Each row is a point. The points of each table are mixes of a few directions, plus a little noise. How many directions does each table use, and how many do they share? Where both have some left over, give the other angles between the two spaces (their principal angles), to ten degrees, smallest first.

First, 7 rows:
[[  0   0]
 [-44  12]
 [ 30  -8]
 [-20   5]
 [-10   2]
 [-45  13]
 [ 89 -25]]
Second:
[[-33  49]
 [  4  -6]
 [ 37 -55]
 [ -7  11]]
Directions: first 1, second 1, shared 0; angles 40

First:
[[  8  14  -2 -20]
 [-14  24  -7  14]
 [ 95 -42 -23  26]
 [  4 -28   5  11]
 [ -5   1   3  -8]
 [-41  10  14 -20]
 [-49  20   9  -3]]
Second, 7 rows:
[[ 11  11  -1 -22]
 [ 12  11  -1 -24]
 [  3   3   0  -6]
 [-37 -36   3  74]
 [ 36  35  -3 -72]
 [-20 -19   1  39]
 [ -6  -5   0  11]]
Directions: first 3, second 1, shared 1

First:
[[  5 -18 -34 -53 -10 -11   1  -6]
 [ 32  71   4 -27  45  22 -26  41]
 [ 25  63  17  -1 -18 -69 -31  56]
 [-14 -23  -4   0   8  37   5 -21]
 [ 19 -27  17  27 -40 -42 -33   8]
 [-50  30  30  27  26  76   1  -3]
 [ 18 -51 -24   3   3 -17  37 -36]
 [-35 -44  -5  24 -12   4  41 -40]]
Second, 7 rows:
[[  3  -5 -16 -26 -17  26  -5   5]
 [-60 -52  18  12   3  27 -25 -41]
 [ 54  36 -38 -50 -29  16  13  41]
 [ 10  24  30  59  40 -65  17  -1]
 [ 16  13  -5  -4  -2  -5   5  10]
 [-63 -41  43  57  33 -19 -15 -47]
 [ 42  25 -33 -46 -28  21   9  32]]
Directions: first 5, second 2, shared 1; angles 40

First, 8 rows:
[[-17 -19  27  15  -3 -29   1  -9  11 -17 -21  -2]
 [ 28  33 -36  14 -95  27  59 -36 -34  23  -3  31]
 [  0   3  -3 -10  31  11 -26  15   6   4  17 -10]
 [  9  -1 -30 -39  24  11   5  28  -6  15   0  -3]
 [ -1  -9  14  -1  37 -10  -6   7   5 -22   9  -3]
 [  7   3 -12 -14  14   8   2  10  -4   2   8   0]
 [-25  -8  26  31 -38 -17 -22 -19  17  10 -25  -9]
 [ -1  -2  13   3  30  -1 -14   5   5 -15  15  -4]]
Second, 11 rows:
[[ -8  -2  17   9  29  -7  -6  10   9   3  11 -14]
 [  6   1  -9  -5 -16   5   4  -6  -5  -2  -7   7]
 [-28  -7  56  30  91 -24 -22  31  27  12  36 -45]
 [ -2  -1   4   2   5  -2  -1   1   1   0   3  -2]
 [ 14   3 -31 -16 -52  13  12 -18 -15  -7 -21  25]
 [ 14   3 -28 -15 -47  12  11 -16 -14  -5 -18  22]
 [ 10   2 -22 -12 -34   9   8 -11 -12  -4 -14  17]
 [-26  -6  54  28  89 -22 -20  30  27  11  35 -43]
 [  2   1  -6  -3  -9   2   2  -4  -2   0  -3   5]
 [  7   2 -13  -7 -22   5   5  -8  -8  -3  -8  10]
 [ 10   2 -21 -11 -33   9   8 -12 -10  -4 -13  16]]
Directions: first 4, second 1, shared 0; angles 30

First (11 x 18):
[[-71  94 -35 -95 -11  13  83 -25 -42 -92 -86  22 -80  -4 -93 -59  51  33]
 [ -5   6  -2  -7  -1   1   6  -3  -3  -6  -7   2  -6  -1  -7  -5   4   3]
 [ 22 -29  11  29   5  -3 -26   7  14  28  26  -8  25   1  29  18 -16 -10]
 [ -5   7  -2  -6  -1   1   6  -1  -3  -7  -6   2  -6  -1  -8  -5   4   2]
 [-20  25 -10 -26  -3   4  23  -7 -11 -25 -23   5 -22  -1 -25 -17  14   8]
 [-17  22  -8 -23  -3   4  21  -6 -10 -22 -21   5 -20   0 -23 -16  14   8]
 [ 18 -22   9  23   3  -4 -20   6  10  23  20  -6  19   0  22  14 -13  -8]
 [ 20 -26   9  27   3  -3 -22   7  12  25  24  -6  22   1  25  16 -15 -10]
 [ 21 -29  11  28   3  -4 -25   7  12  28  26  -7  24   1  28  19 -15 -10]
 [ 13 -17   6  18   1  -2 -14   3   7  16  16  -4  16   0  17  11  -9  -6]
 [ 25 -33  12  34   5  -4 -29   8  16  32  30  -8  29   1  33  21 -20 -12]]
Second, 9 rows:
[[-15 -40 -27  11 -27  12 -32   9  59  56  23  -3  29 -14  15  43  17  -6]
 [ -6 -22  12   3 -37  -8 -34   3  33  26  -4 -11  22  -9  36  27 -20 -36]
 [ 48  18  -1  44  25  17  15  -9 -24  -9 -20 -14  -5  37 -16 -34  -7  39]
 [-14 -33   9  -7  -1  -2   7  -4  18 -27  33  -6   3  11  12  29 -46   7]
 [ -8  19  13 -31   4 -15  15 -13 -37 -39 -29  16 -12   3 -15 -22   1 -26]
 [ -5   7  32 -11   7 -14  13   3 -17 -36  17 -10 -17  -1  18   0 -45   2]
 [-27  42   0 -32  32  -9  25  30 -26   0  39  13 -40 -49 -11 -14  39  29]
 [-14 -23 -39  -5 -24  11 -23  -6  33  44 -18  18  28  -6 -15  18  52 -25]
 [ 41  32   1  26  21   9  14 -13 -39 -14 -42  -2  -8  29 -23 -46  11  17]]
Directions: first 1, second 5, shared 0; angles 30

First, 8 rows:
[[-11   0 -12 -46   3 -17   8   9 -19  -7   1   5  31  -8 -13  -2 -51  49
   63  -7   2 -36   9 -10]
 [ 29   9  21  44   3  27   8  19  39  23 -20  11 -22  24  34  -2  56 -86
  -95   8 -43  73  -6  18]
 [ 12   9  -2  14  -1   5  -4   2  12   9   0  -4  -3  10   5   2   5 -18
  -22   2   0  14 -17   8]
 [ -5   5 -18 -40   2 -17   8   9 -16   4  -2   4  31  -2 -11   2 -50  38
   56  -8  -1 -31  -3  -8]
 [  0   3   3   7  -1   3 -13  -6   1 -11  13  -9  -1  -1  -7   0  -8  13
   -2   5  26 -12 -10   7]
 [-10 -17  29 -15   6   8  24  20  -1 -11 -22  30  -1 -11  18  -9  26 -19
   -9   2 -48  25  55  -9]
 [-19 -15 -64  11 -10 -37  -2 -56 -34  39   0 -29 -28 -12 -26  22  13  12
   61 -30  13 -26 -27 -33]
 [  6   6  43  24  -1  29 -30   4  19 -46  30 -10  -7  -2   0 -13   6  12
  -50  27  51  -5  -2  27]]
Second, 9 rows:
[[-30 -23 -16  -9  -3 -19  -1 -30 -29  -5   4  -6 -14 -24 -17   4  11  27
   52 -11  12 -27  19 -22]
 [ 17  10   6  19 -11   7  10  -2  17  -1  17 -14 -13  11 -11   9 -22  13
  -39  -3  -7  -5  -6 -21]
 [-26  -9 -53 -10  -4 -35 -18 -45 -38  15  11 -26  -3 -17 -29  12 -14  40
   85 -18  45 -49 -29 -13]
 [ 12   4  11   5  -1   8  13  13  13   4  -5   7  -1   8   7   1   0 -15
  -29   0 -26  18   7  -5]
 [-37 -29  41 -32  21  11 -11  20 -18 -39 -25  43  16 -31  31 -30  61 -25
   30  23   2  20  60  40]
 [ 20  10  -6  50 -12   9  -8 -21  21  13  18 -28 -34  14  -8  12  13 -16
  -59  -2  12  10 -31  -8]
 [-16  -6   2 -12  -5  -6 -11 -16 -16 -30  29 -17   1 -17 -27   0 -34  63
   35   1  41 -50   7 -14]
 [ 31  26   8   6   8  17  -4  34  29  15 -13  10  21  28  26  -5  -3 -44
  -45  12 -11  36 -30  36]
 [ 28  18   7 -18   8   7  31  48  24  28 -33  30  28  26  28  -2 -13 -44
  -30  -2 -68  44   3   7]]
Directions: first 4, second 5, shared 4
